Rows are points. Each copy is the shape, with its points in the same order, stretched, turned, moved and blurred by noise. Is it also mirrored, or only turned?

Shape, 6 rows:
6, 4, 10
-12, -35, 43
-1, -40, 7
40, 24, -15
12, 26, -12
-31, -20, 22
Copy 1:
13, 18, -9
22, 20, 47
15, -11, 23
27, 8, -56
5, 20, -41
-5, 22, 38
Copy 1 is: only turned
Copy 2, 6 rows:
-7, -11, -16
-31, -18, 29
3, -1, 23
31, -17, -37
6, -2, -41
-38, 7, 6
Copy 2 is: mirrored
Copy 3 (6 x 3):
-15, -6, 23
7, -13, 60
14, -34, 22
-52, -11, -12
-33, -1, -9
13, 1, 44
Copy 3 is: mirrored
Copy 4:
5, 8, -4
43, -18, -42
25, -37, -7
-9, 28, 42
-19, 19, 13
8, -25, -47
Copy 4 is: mirrored

Shape, 10 rows:
-22, -15, -43, 0
33, 8, 27, -14
41, 2, -2, -19
-27, 10, -60, -16
19, -46, -34, 8
-33, -14, 16, 6
-11, 3, -19, -12
-18, -14, 15, 33
14, 8, 26, -20
5, -20, 8, -13
Copy 1:
9, -1, -34, -12
-11, -16, 50, -1
-23, -19, 42, -25
-16, 31, -36, -14
13, -52, -8, -40
41, 16, -8, 23
1, 17, 0, 2
31, -18, -7, 39
1, 8, 41, 1
23, -5, 17, -20
Copy 1 is: mirrored
Copy 2:
21, -46, -27, 0
-2, 13, 23, -11
18, -3, 11, -29
12, -40, -57, -14
34, -57, 17, -9
-11, -29, 4, 34
4, -24, -19, -5
23, -17, 16, 43
-16, 6, 13, -5
-5, -23, 18, -3
Copy 2 is: only turned

Shape:
0, 12, -11, 4, 1, -16
18, 12, -34, -16, -6, 0
-47, -3, -4, 24, 18, -21
-7, 5, 24, -29, 5, -29
-13, -8, 18, 30, 3, -22
-14, -37, 23, -3, -56, 15
-1, 32, 27, -14, 2, 8
30, 14, 27, -14, 15, 29
-6, -4, 21, -23, -14, 14
Copy 1, 9 rows:
5, -2, -4, 1, -17, -13
-21, 4, -29, 22, -23, -3
1, -12, 34, -1, 25, -42
12, 21, -6, -42, -11, -27
27, -20, 30, -15, -4, -12
-30, -13, 27, -55, -30, 37
18, 43, -4, -16, -11, -6
33, 25, -23, -24, 5, 32
-15, 25, 5, -38, -7, 14
Copy 1 is: only turned
Copy 2, 9 rows:
1, 23, -23, 1, 20, -4
6, 8, -51, -13, -4, 0
-30, 22, -1, 15, 60, -28
-16, 39, 9, -14, 4, 13
2, 14, 20, 22, 42, -16
-3, -29, 30, 21, -30, -26
-17, 21, -3, 14, -5, 38
4, -10, -3, 0, -1, 60
-15, -4, 6, 0, -16, 13
Copy 2 is: only turned
Copy 3 (9 x 6):
1, 27, -24, -19, 9, 5
-1, 12, -33, -47, -1, 13
-16, 35, -36, 20, 43, -1
-11, 8, 19, -16, 24, -12
7, 26, -22, 20, 14, -17
-34, -36, -30, 6, -11, -51
-16, 9, 16, -5, -4, 23
13, -16, 8, -14, -1, 28
-22, -16, -3, -9, 6, -6
Copy 3 is: only turned

Shape, 13 rows:
24, 31, -6, -24, 41, 11, 15, -32
-3, 21, -30, -1, 31, 26, 10, 23
8, -6, 5, -25, -1, -2, -8, 29
15, 6, -18, -2, 26, 7, -11, 36
-24, -6, -10, -15, 17, -9, 11, -27
7, 0, 27, 6, -16, 2, 7, 27
28, -8, 18, -22, -15, 1, -32, -16
3, -2, 15, 7, 44, 11, 18, 27
-35, 19, -1, 18, 21, -6, -1, -27
-3, -37, -3, 14, 7, -23, 28, 30
26, 24, -7, 2, 14, 31, 21, 17
-3, -6, 13, -31, 5, 19, -17, 15
0, -45, 25, -12, -13, 18, -20, 19
Copy 1 (13 x 8):
-1, 27, 13, 8, 2, 50, -58, -24
-9, 44, -14, 29, 10, 4, -27, 28
26, 8, 6, 0, -32, -3, -3, 24
6, 13, -4, 26, -4, -9, -22, 32
0, -3, -1, -2, -2, 45, 6, 2
32, 5, 13, 11, -15, -18, 17, 2
23, -20, 33, -40, -24, -3, -5, 2
27, 14, 14, 52, 16, 16, -4, 16
-20, 0, 13, 22, 3, 26, 23, -14
37, -21, -27, 30, 16, 12, 23, 16
10, 43, -3, 14, 13, -4, -37, 4
19, 20, 27, -14, -25, 4, 2, 32
39, -13, 26, -28, -3, -14, 34, 43
Copy 1 is: mirrored
Copy 2:
20, 15, 32, -40, -5, 6, 25, 21
13, 15, -32, -15, 14, 19, 21, 21
6, -23, -21, 4, 13, -27, 10, 4
19, 3, -30, -2, 29, -11, 25, 1
-22, 11, 7, -20, -1, 15, -2, -10
-5, -4, -35, 17, -19, -32, 20, 1
19, -17, 17, 22, -1, -42, -17, 7
-7, 11, -21, 0, 4, 9, 60, -14
-33, 57, -3, -3, -10, 13, 5, 3
-12, -11, -41, -5, -1, -5, 28, -59
31, 3, -22, -13, -15, -2, 30, 23
-4, -19, -8, 20, 11, -12, 5, 22
-5, -35, -24, 52, 3, -19, 1, -13
Copy 2 is: only turned
